Each row is a point. Each copy is the shape, with its points in the same order, turned, moved and blurred by noise. Say if it was mirrored as well.
In the rows, zero is written as 128.

Shape (7 x 3):
[[167 103 110]
 [ 61 168 155]
 [154  48 146]
 [ 57 147 111]
 [164 138 110]
 [136 158 113]
 [135 167 134]]
Copy 1 (7 x 3):
[[163 120 117]
 [ 30 122 115]
 [158  89 174]
 [ 45  86  90]
 [143 144  98]
 [105 142  87]
 [ 93 160 100]]
Copy 1 is: only turned
Copy 2 (7 x 3):
[[157  88 132]
 [ 83 189 151]
 [187  78 201]
 [ 59 160 158]
 [156 107 111]
 [129 131 111]
 [132 142 125]]
Copy 2 is: only turned

Shape (10 x 6):
[[ 51 111 160 128  79 193]
 [149 170 131  92 116 160]
 [125 168  76 158 156 170]
 [139 170 135  89 186 106]
 [154 163 142 163 142 118]
 [ 78 131 158 126  94 148]
 [140  91 156  61 151 119]
 [124  77  63  93  79 114]
 [105  71  82 153  75 150]
 [ 72  82 102  95 127 102]]
Copy 1 (10 x 6):
[[ 58 131 108  85 135 205]
 [145 174 147 122 181 153]
 [105 150 109 176 227 132]
 [138 157 176 147 170  75]
 [142 149 136 193 154 129]
 [ 90 152 118 113 122 168]
 [161 111 146  85 134  98]
 [151 148  33  88 162 111]
 [120 119  25 115 156 159]
 [ 99 127  72  86 129  82]]
Copy 1 is: only turned
Copy 2 (10 x 6):
[[ 74 120 148  64  57  92]
 [170 164 127  67 114 139]
 [106 140 132  90 164 186]
 [175 163  98 101 180 103]
 [135 187 122 138 132 144]
 [ 99 147 119  89  78  95]
 [196 109 112 115 116  76]
 [150  73  53 106  74 157]
 [ 97  79  99 124  59 164]
 [123  78  66 111 111  94]]
Copy 2 is: only turned

Shape (11 x 8):
[[153 154 173  70 135  93 177 133]
 [120 154 140  81  85 116 124 124]
 [130 106 104 141 178 175  86 183]
 [ 80 125 126 119 168 106 166  92]
 [168  97  43 149 109 171  64 140]
 [108  87 146 110  76 134 169 174]
 [158  91  69  60 106 202  60 110]
 [119  76 162 150 124  91 107 171]
 [148 174 120  32  97 122 151 120]
 [ 90 181 141 132 153 124 119  91]
 [ 77  80 122 126 124  82 130 195]]
Copy 1 (11 x 8):
[[145 114 181 117 106  67 145 104]
 [150 135 139 119  86 104  75 103]
 [131  84  99 106 148 184 125 202]
 [ 99 155 104 146 168  96 141 123]
 [208 118  60 120 120 220  94 159]
 [105 104  92 117  57 130 141  96]
 [202 116  96  53 141 209  80  94]
 [115  58  97 174 110 124 111 131]
 [183 157 158  68  97  89 113  94]
 [107 175 145 140 145 120  82 149]
 [ 95  76  47 138 100  92 112 137]]
Copy 1 is: only turned
Copy 2 (11 x 8):
[[166 130 164  92 150  68 143 121]
 [152 118 143 120  76  98 126 123]
 [ 96 131 107 153 137 188 153 187]
 [ 81 149 117 134 139  97 140  77]
 [154 108  90 132  88 244 115 157]
 [110  71 170  98  99 136 190 113]
 [177  98  23 115  61 176 147 171]
 [ 99  65 177 162 144 140 130 129]
 [179 140 114  59  82  75 130 126]
 [118 182 129 173 104  97 128 114]
 [ 52  70 176 110 125 145 125 135]]
Copy 2 is: mirrored
Copy 3 (11 x 8):
[[142 150 171  81 168 184 169 167]
 [126 147 156  58 110 146 127 138]
 [126 117  51 145 159 141  82 118]
 [ 70 136 149 104 176 153 165  84]
 [173 123  42 125  80 111 108  71]
 [ 99  98 135 124  99 128 152 183]
 [147 119  24  53  67 169 119  94]
 [136  59 146 139 151 127 109 135]
 [141 181 134  30 120 162 164 155]
 [ 93 172 159  95 159 160 102  77]
 [102  71 130 117 163  80 130 151]]
Copy 3 is: only turned

Shape (12 x 9):
[[ 80 184  85  95 140  77 134 167 113]
 [123 168  81 113 168  84 163  82 178]
 [146  75 113 158 177 167 151  69 115]
 [180 104 128 177 114 132 130 104  81]
 [131 161 181 137  88 123 158 157  76]
 [ 98  98  91 146 113  92 197 157 151]
 [ 88 168 113  70 103 195 106  98 116]
 [175 169 140  75  85 191 125 126 119]
 [156 159 149 101 155 145  83 136 163]
 [ 68  94 111 126  63 131 162  95 119]
 [161  83 170  59  98 127 128 151 121]
 [116 156  81 101  60  96 176 122 193]]
Copy 1 (12 x 9):
[[119 102  88  90 163 186 155 119 144]
 [ 94  95 129 150 154 194  66 108 116]
 [141  83 181 190 110  89 104 104  76]
 [177 123 179 137  84 113 126 163  75]
 [177 158 158  68 165 109 144 152 108]
 [162 151 116 124 105 149 111  53 133]
 [100 112  75 130 192  82 129 159  66]
 [172 135  92 132 187  85  91 202  81]
 [125 121 128 171 170 114 112 195 152]
 [116 152  99  96 105  87 114  84  73]
 [175 116 107 102 129  53  88 163 166]
 [129 171  63 112 130 170  53 111 111]]
Copy 1 is: mirrored
Copy 2 (12 x 9):
[[133  76 162 161  56 118 162 133  62]
 [138  67 161 122 113 137 153  38  74]
 [ 96  99  79  97 162 187  91  73 136]
 [ 98 110 136 123 163 126  56 141 129]
 [ 96  97 165 138 134 109 158 204 139]
 [ 75 139 136 182 146 109 167  90  68]
 [150  71 150 173 107 217 150 146 157]
 [189  75 158 159 171 177 130 184 144]
 [207 101 131 112 115 133 141 117 147]
 [ 56 110 154 213 132 173 149 110 143]
 [153  79  87 200 169  96 144 149 163]
 [127  99 207 200 165 137 179  75  86]]
Copy 2 is: only turned
Copy 3 (12 x 9):
[[ 24 135 129 135 150 154 126 136 134]
 [ 90 146  57 130 183 149 100  83 148]
 [184 148  31 113 127 118 182 114 134]
 [171 171  90 120 127  74 151 149  93]
 [124 193 170 110  99 143 132 155  78]
 [107 147 116  35 181 136 151 103 118]
 [108 144  90 120  46 145 115 161 193]
 [156 202 132 126  98 121  99 177 187]
 [153 135 145 176 126 135 110 128 180]
 [119 131  83  30 103 138 109 128 117]
 [184 130 152  96 147 148 118 194 143]
 [ 81 167 121  50 165 117  45 102 168]]
Copy 3 is: only turned
Copy 4 (12 x 9):
[[ 73 182 147  81 148 112 161 168 156]
 [ 77 176  96  80 112  83 144  86 116]
 [180 122 114 106 131 146  93  51  89]
 [212 167 108 128  97 138  99 134  96]
 [133 189 122 153 120 162  85 193 129]
 [100 179 141 113 133 156 171 134  51]
 [ 86  90 162 106  86 142  80 128 169]
 [122 137 126 147  46 171  97 140 177]
 [115 114  78 150 109 113 151 118 181]
 [108 130 182 121 101 126  97 157  54]
 [139 152 178 207  84 152 140 120 137]
 [ 45 170 140 117  57 115 165 153  81]]
Copy 4 is: only turned
